Each wall is flat, endless, passes through zero and stands at right angles to its row. A trip goes straight from one point to another. List the walls that it crosses, first one first.
(in the rows, 128 means zero)

Walls:
(1): [233,108,140]
(2): [173,196,176]
(3): [152,74,149]
(4): [78,86,96]
(5): [129,154,113]
Trips:
[158,178,71] to [140,191,89] => 1
[109,198,132] to [99,202,97] => none
[131,188,139] to [47,201,136] => 4
[121,115,144] to [124,47,176] => 1
[169,126,86] to [200,131,105] => 2
[186,157,128] to [171,120,210] => 3, 5
[63,163,121] to [81,166,92] => none
[148,54,95] to [100,159,88] => 1, 5, 3
[170,174,160] to [145,158,121] => none

Walls:
(1): [135,149,152,103,136,47,151,104,212,82,141]
(2): [209,99,123,118,126,190,136,117,155,125,112]
(3): [129,85,156,74,113,90,58,171,94,172,98]
(4): [105,115,156,119,101,175,169,169,130,161,157]
(5): [106,119,168,138,96,103,176,128,80,106,113]
(6): [130,119,80,103,116,113,111,61,181,143,149]
(7): [148,155,183,72,111,115,154,118,183,175,129]
(8): [180,54,75,108,130,198,79,159,131,136,121]
(9): [91,152,94,153,164,148,159,90,108,114,79]
(10): [186,87,107,150,114,125,100,153,139,110,7]
Trips:
[105,113,96,111,177,86,116,109,152,105,151] to [130,118,106,131,156,90,179,155,147,98,197] => 9, 4, 5
[173,135,128,123,106,92,117,67,132,181,135] to [202,164,89,73,67,62,147,116,127,150,160] => none
[144,190,192,118,143,127,121,117,178,131,108] to [129,155,101,128,151,121,112,96,186,118,143] => 6, 9

Walls:
(1): [173,135,138,106,185,148,133,129,119,86,126,134,135,89,175,138,152,154,105,71]
(2): [146,108,93,118,146,214,122,120,137,162,178,28,140,135,58,129,111,85,137,130]
(3): [123,72,101,139,194,110,82,137,135,155,167,150,63,135,143,175,138,161,158,136]
(4): [119,148,159,121,157,142,144,58,132,150,147,60,92,182,117,98,52,85,94,168]
(5): [71,104,88,127,112,86,153,111,120,115,138,112,79,141,105,184,202,176,114,130]
(6): [42,89,147,120,96,178,172,81,137,130,203,114,112,119,165,154,173,113,154,130]
Trips:
[112,100,171,182,89,132,81,120,171,141,90,108,99,146,217,127,119,168,117,168] to [76,168,130,90,175,123,177,158,100,147,184,111,155,93,126,155,63,125,171,157] => 2
[133,122,131,101,152,157,112,205,195,109,140,89,127,162,156,136,118,147,113,151] to [131,97,91,103,135,181,139,90,120,135,150,141,106,96,140,78,107,129,106,115] => 6
[165,112,67,121,99,168,207,153,169,145,115,154,55,50,106,130,201,130,135,132] to [131,131,146,117,40,171,55,181,140,145,89,95,148,193,141,127,73,173,132,192] => 1, 3, 6, 5, 4
[119,120,124,137,139,162,129,134,202,177,114,70,163,150,117,140,114,141,111,113] to [97,165,96,82,184,146,147,86,212,121,126,48,106,139,164,190,143,117,171,168] => 3, 5, 1
[105,67,107,176,151,115,210,136,193,78,136,154,88,146,151,102,120,158,95,114] to [82,129,117,133,111,94,65,128,193,163,136,117,172,92,152,120,109,165,154,87] => 1, 5
[180,85,81,101,118,139,205,77,139,110,90,191,145,83,249,138,111,170,92,141] to [132,85,137,126,124,172,100,104,90,68,149,83,139,121,93,149,89,100,76,102] => 4, 2

Walls:
(1): [111,79,72,38,93,130,84,155,152,112,103,111,80,142,119,53,139,124,50,160,84,133,66,78,200,143,132,143,158,99,138,113,160,126,82,102,110,140,131,164,60,118,80,161,104,120,24,100]
(2): [118,143,66,115,169,110,179,145,81,188,102,105,89,148,101,121,124,129,155,110,120,82,100,156,93,110,140,86,93,141,120,99,131,86,26,89,103,105,115,231,189,87,104,150,175,162,139,123]
(3): [131,163,116,111,105,105,121,168,70,112,101,138,144,101,188,154,146,88,106,135,136,144,212,118,161,132,147,109,114,100,141,133,105,109,86,100,114,144,177,106,140,121,71,107,86,49,123,183]
(4): [131,148,117,100,119,134,168,84,123,70,116,79,119,103,115,167,140,122,112,124,186,132,168,123,99,166,115,197,158,162,86,143,76,155,103,134,182,136,161,137,193,124,90,72,89,124,134,152]
(5): [150,40,144,99,85,139,112,132,140,185,106,130,116,117,196,132,220,101,132,93,142,84,68,167,124,59,124,198,178,141,98,157,176,61,149,106,65,92,121,93,73,133,113,110,160,74,135,103]
(6): [110,139,128,168,75,83,119,92,134,115,71,69,76,164,59,167,115,84,140,171,134,152,153,144,135,112,119,178,108,133,180,163,173,27,165,114,182,123,179,92,153,140,141,166,146,135,65,160]
(7): [111,166,136,109,130,152,142,112,206,131,82,182,69,145,119,139,203,64,93,114,63,122,119,128,100,165,196,148,182,82,208,146,144,146,136,105,137,124,151,148,158,87,122,115,147,102,100,151]
Trips:
[158,111,105,85,118,149,90,129,117,123,103,114,157,128,242,80,153,111,145,168,114,149,99,147,85,127,124,68,126,126,70,158,146,136,120,203,147,175,204,131,87,197,105,140,90,109,123,94] to [61,97,164,114,186,176,117,126,123,80,129,109,104,134,79,168,153,89,139,195,153,135,122,168,144,134,98,155,185,178,129,137,137,144,125,110,161,89,155,132,179,125,78,148,128,176,93,130] => 4, 6, 3, 7, 5, 2
[107,110,140,66,144,98,140,157,154,153,68,86,125,168,139,193,140,82,108,78,199,233,139,155,191,130,89,116,77,136,179,123,169,139,104,82,139,121,156,127,108,73,134,96,96,153,107,141] to [107,126,36,107,181,135,58,121,129,138,134,180,72,135,174,80,138,153,150,83,52,154,159,112,131,123,157,160,50,157,76,111,77,140,141,132,102,180,197,186,96,113,116,156,120,180,156,106] => 5, 4, 6, 7, 3
[77,144,119,132,63,152,93,151,121,179,143,138,138,134,103,55,96,100,171,161,184,120,131,116,120,132,153,124,179,130,139,140,99,46,77,164,123,87,127,132,158,110,177,78,85,141,93,103] to [149,91,128,184,142,183,160,139,161,145,133,95,172,193,140,134,136,141,117,151,136,142,92,117,183,147,151,72,127,144,173,51,142,140,95,127,173,123,78,143,112,185,133,132,125,163,124,171] => 5, 6
[184,129,139,141,110,103,157,130,133,105,86,159,206,166,167,107,138,93,169,149,149,81,142,120,153,101,107,74,194,125,136,162,127,94,111,186,101,137,87,103,120,147,92,176,155,155,150,64] to [174,145,115,125,83,97,69,175,91,153,79,142,181,101,165,150,128,120,238,66,206,101,144,113,162,71,107,117,226,88,96,58,127,115,151,182,170,141,196,156,132,183,123,63,144,203,102,169] => 3, 4
[131,127,114,104,151,155,171,201,184,114,122,117,88,67,113,163,104,184,135,150,159,180,82,164,106,107,83,167,106,134,124,168,189,101,160,110,184,76,59,96,101,123,126,88,149,108,198,89] to [137,185,48,155,75,110,7,159,211,118,149,157,196,137,107,125,129,118,141,168,164,174,171,102,88,143,158,119,101,135,57,148,145,116,141,143,138,89,82,84,151,200,240,103,55,93,111,134] => 4, 5, 3
[61,216,139,149,131,103,97,167,106,110,90,92,160,170,123,126,67,87,131,184,98,109,122,125,183,151,66,99,154,89,148,87,82,194,132,110,117,138,126,114,115,83,93,119,129,63,215,162] to [137,185,136,59,138,130,116,151,137,132,67,146,101,154,177,139,108,131,142,93,93,151,174,103,140,114,139,151,125,119,80,130,140,139,158,167,79,140,136,132,118,140,152,124,164,149,144,130] => 7, 5
